Every row gives one point. The ring and each string are closed loops that go straight from each point to the next, and from the last back to the first. Before rounding, they use only three directions, however many columns there are. Count how often each string passes through the ring. Passing back the other way cancels.

Ring, 6 rows:
[[-11 -26  47]
 [-29 -53  15]
 [-20 -77 -11]
 [  4 -74   2]
 [ 20 -47  35]
 [ 14 -24  54]]
String, 27 rows:
[[ 21 -12  78]
 [ 22 -20  37]
 [  5 -40  24]
 [  6 -37  57]
 [ 18 -18  81]
 [ 19 -11  64]
 [ 11 -19  40]
 [ -1 -38  27]
 [ -1 -26  25]
 [-11 -25  26]
 [ -9 -39  12]
 [-19 -51  24]
 [-44 -67  21]
 [-45 -73  -5]
 [-24 -64 -18]
 [ -7 -52  14]
 [-24 -69  14]
 [-43 -84  -2]
 [-36 -70 -17]
 [-16 -52  -6]
 [-12 -50  17]
 [-33 -52  41]
 [-32 -33  50]
 [ -8 -19  32]
 [  2 -33  19]
 [ -3 -43  31]
 [  7 -20  81]]
Times through: 5
String, 32 rows:
[[ -1 -63   9]
 [ 10 -56  -6]
 [ 18 -66  -5]
 [ 20 -78  27]
 [ 25 -58  19]
 [ 17 -46  16]
 [  6 -46  18]
 [  8 -45  29]
 [ 15 -36  22]
 [ 23 -26  32]
 [ 29 -11  71]
 [ 14 -19  76]
 [  0 -36  55]
 [  1 -35  35]
 [  4 -27  28]
 [ -5 -12  57]
 [-20 -14  74]
 [-20 -35  54]
 [-37 -32  65]
 [-30 -43  44]
 [-15 -51  29]
 [ -9 -46  10]
 [-18 -49  -1]
 [-36 -63  -6]
 [-41 -75  -4]
 [-29 -73  14]
 [-11 -58  17]
 [ -8 -59  -8]
 [-10 -73 -30]
 [-16 -91 -23]
 [ -3 -80 -26]
 [  3 -60  -8]]
Times through: 3

Ring (9 x 4):
[[ -4 -56 -14 -15]
 [ -1 -32 -29  -2]
 [  2  12 -25  12]
 [-13  37   2  25]
 [-19  43  24  24]
 [ -2  48  48   1]
 [ 21  41  51 -22]
 [ 27   2  35 -37]
 [  9 -40  12 -30]]
String (30 x 4):
[[ 20  48  28  -9]
 [  5  29  31  -5]
 [-17  12  44   1]
 [  9  51  75 -17]
 [ 36  72  73 -30]
 [ 48  74  55 -33]
 [ 25  41  32 -18]
 [ 34  70  53 -21]
 [ 20  82  67 -10]
 [ 18  59  37  -6]
 [  8  39  24  -1]
 [-13  14  19   9]
 [-37  24  19  33]
 [-27   4   9  20]
 [ 13  29   3  -1]
 [ 15  36 -15   7]
 [ 32  46 -47  10]
 [ 19  19 -22   0]
 [ 12  11  -5  -4]
 [-14 -19 -14   9]
 [ -9 -22 -41  14]
 [ 10  -1 -47   9]
 [ 24  24 -38   3]
 [ 22  29 -11  -4]
 [ 17  43 -24  12]
 [  4  63 -22  31]
 [-38  41   1  48]
 [-46  16  20  37]
 [-45  58  43  44]
 [-13  74  53  20]]
Times through: 2
String, 30 rows:
[[ 21  50  32 -11]
 [-11  21  30   5]
 [-12  21  27   8]
 [-40  22  38  28]
 [-56  43  50  45]
 [-30  64  46  33]
 [ 15  62  28   1]
 [  6  36  24   0]
 [-10  19  28   4]
 [-22  32  56   9]
 [ 18  73  78 -16]
 [ 42  64  59 -34]
 [ 65  63  54 -52]
 [ 32  22  27 -30]
 [-10 -17  20  -7]
 [ -3 -42  22 -24]
 [ -3 -81  14 -37]
 [  3 -81   1 -38]
 [ 26 -15   0 -29]
 [  8 -16   4 -16]
 [ -9 -23   8  -5]
 [-29 -95   0 -16]
 [ -4 -85   2 -34]
 [ 32 -32  10 -46]
 [ 25  -2  16 -29]
 [ 10  -2  20 -18]
 [  3  -6  32 -18]
 [ 24  25  62 -36]
 [ 53  81  76 -43]
 [ 38  81  61 -24]]
Times through: 5
